Rows are points. Each copy is the shape, with its points in the same order, stretched, turned, moved and blurred by noise. Some copies are also mirrored. Which?

Shape (7 x 2):
[-20 -67]
[4 -14]
[2 -70]
[-2 -23]
[-1 50]
[-60 2]
[-22 -29]
Copy 1:
[-43 -27]
[-3 9]
[-51 -4]
[-8 0]
[51 18]
[18 -55]
[-14 -21]
Copy 1 is: mirrored
Copy 2 (7 x 2):
[55 54]
[22 -6]
[72 38]
[20 10]
[-43 -49]
[-40 38]
[18 30]
Copy 2 is: mirrored
Copy 3:
[49 -29]
[-1 11]
[44 1]
[5 -7]
[-69 -1]
[-34 -75]
[2 -35]
Copy 3 is: only turned
Copy 4:
[-95 -12]
[-19 0]
[-89 11]
[-33 3]
[53 -17]
[-39 -61]
[-53 -21]
Copy 4 is: mirrored

Shape:
[-38 -45 -49]
[-29 51 10]
[28 -40 21]
[47 -28 -22]
[16 38 -87]
[-49 58 -54]
Copy 1 (6 x 3):
[-47 -70 -5]
[-7 28 60]
[17 -5 -38]
[-25 0 -49]
[-95 6 8]
[-69 -8 72]
Copy 1 is: only turned
Copy 2, 6 rows:
[-34 -40 30]
[-28 51 3]
[36 -7 1]
[30 -23 -19]
[-50 -18 -56]
[-80 13 -23]
Copy 2 is: only turned

Shape (8 x 4):
[15 55 -23 -38]
[65 -17 36 1]
[13 -3 -12 -48]
[-40 -8 2 60]
[-23 1 -19 -18]
[28 -5 -4 -15]
[-31 -35 -22 29]
[17 15 -57 -32]
Copy 1 (8 x 4):
[76 1 27 26]
[3 95 -24 -28]
[53 -2 -5 -2]
[-84 -2 39 21]
[15 -30 20 14]
[22 32 -13 3]
[-56 -27 -3 27]
[49 -19 -24 55]
Copy 1 is: mirrored
Copy 2, 8 rows:
[27 -49 -8 9]
[12 -5 74 -14]
[7 -39 6 -29]
[-7 54 13 15]
[8 -12 -11 -15]
[2 -23 30 -11]
[-21 21 -1 -6]
[-8 -52 -5 1]
Copy 2 is: only turned
Copy 3:
[6 20 -42 0]
[-63 -3 37 57]
[-6 38 4 -12]
[42 -70 11 26]
[24 -1 -8 -24]
[-10 14 9 22]
[52 -23 33 8]
[43 46 -18 6]
Copy 3 is: only turned
Copy 4 (8 x 4):
[3 7 -4 -77]
[25 48 57 -4]
[-15 -10 40 -44]
[21 -4 -39 48]
[-15 -24 6 -22]
[9 5 37 -25]
[0 -30 6 26]
[22 -36 27 -68]
Copy 4 is: only turned

Shape, 12 rows:
[24 41 -24 24 6 -4 17 24]
[-17 23 19 -37 -15 -14 -13 6]
[-2 -5 25 -15 1 -3 15 26]
[-17 -44 9 -41 -20 22 12 -26]
[15 10 -41 -30 46 -27 -27 46]
[17 17 18 -11 -57 12 6 11]
[-37 -36 25 27 11 25 1 13]
[11 -3 -18 -4 -13 -24 -10 27]
[4 -48 1 -39 19 -56 -22 2]
[3 43 13 -19 5 11 -16 1]
[-29 -12 -15 -25 17 16 -33 -27]
[-34 35 -8 6 -32 4 4 2]
Copy 1:
[6 22 6 9 -6 -2 51 -44]
[8 -5 -9 -34 -12 -38 1 -12]
[8 0 30 -13 -17 -30 1 2]
[-18 -1 -17 0 2 8 -19 35]
[-37 52 7 -9 -63 -63 27 -2]
[31 23 0 -30 34 -1 -18 -12]
[-13 -25 36 23 4 -22 -18 -2]
[-7 25 7 -19 -34 -14 -13 -20]
[-21 -5 10 3 -89 -15 -27 26]
[31 7 -17 -2 9 -41 18 -32]
[-30 -6 -37 11 -6 -25 1 -5]
[-1 -9 -10 -27 25 -14 18 -45]
Copy 1 is: only turned
Copy 2:
[41 -15 -6 -6 3 6 43 -29]
[13 27 76 -17 -4 -18 14 24]
[-8 -17 43 -10 18 2 -4 -2]
[-53 20 58 -12 25 36 -34 54]
[95 -34 30 -61 -3 3 -2 -54]
[1 22 55 21 23 -8 37 51]
[-43 -39 -9 47 -5 24 -51 -3]
[46 -25 22 -12 -3 -14 24 15]
[30 -32 44 -56 -4 -34 -22 25]
[23 36 41 -9 3 -7 8 -3]
[2 22 27 -15 -18 27 -51 20]
[-3 23 38 19 -18 11 31 16]
Copy 2 is: mirrored
Copy 3 (12 x 8):
[-24 12 31 51 -14 -57 -21 18]
[12 -9 24 -25 -33 25 -34 0]
[-1 -22 12 -12 -6 12 -16 18]
[-6 7 -25 -19 0 91 8 -23]
[-32 53 0 -40 -68 -55 -11 16]
[-25 -16 32 12 11 23 -69 10]
[4 -21 7 -11 31 17 31 -32]
[-24 6 -6 -7 -34 -35 -32 -6]
[16 16 -68 -56 -50 -1 5 -18]
[6 31 48 1 -4 8 -29 8]
[4 58 1 -31 -22 37 23 -44]
[-9 -20 37 27 -25 7 -22 -19]
Copy 3 is: only turned
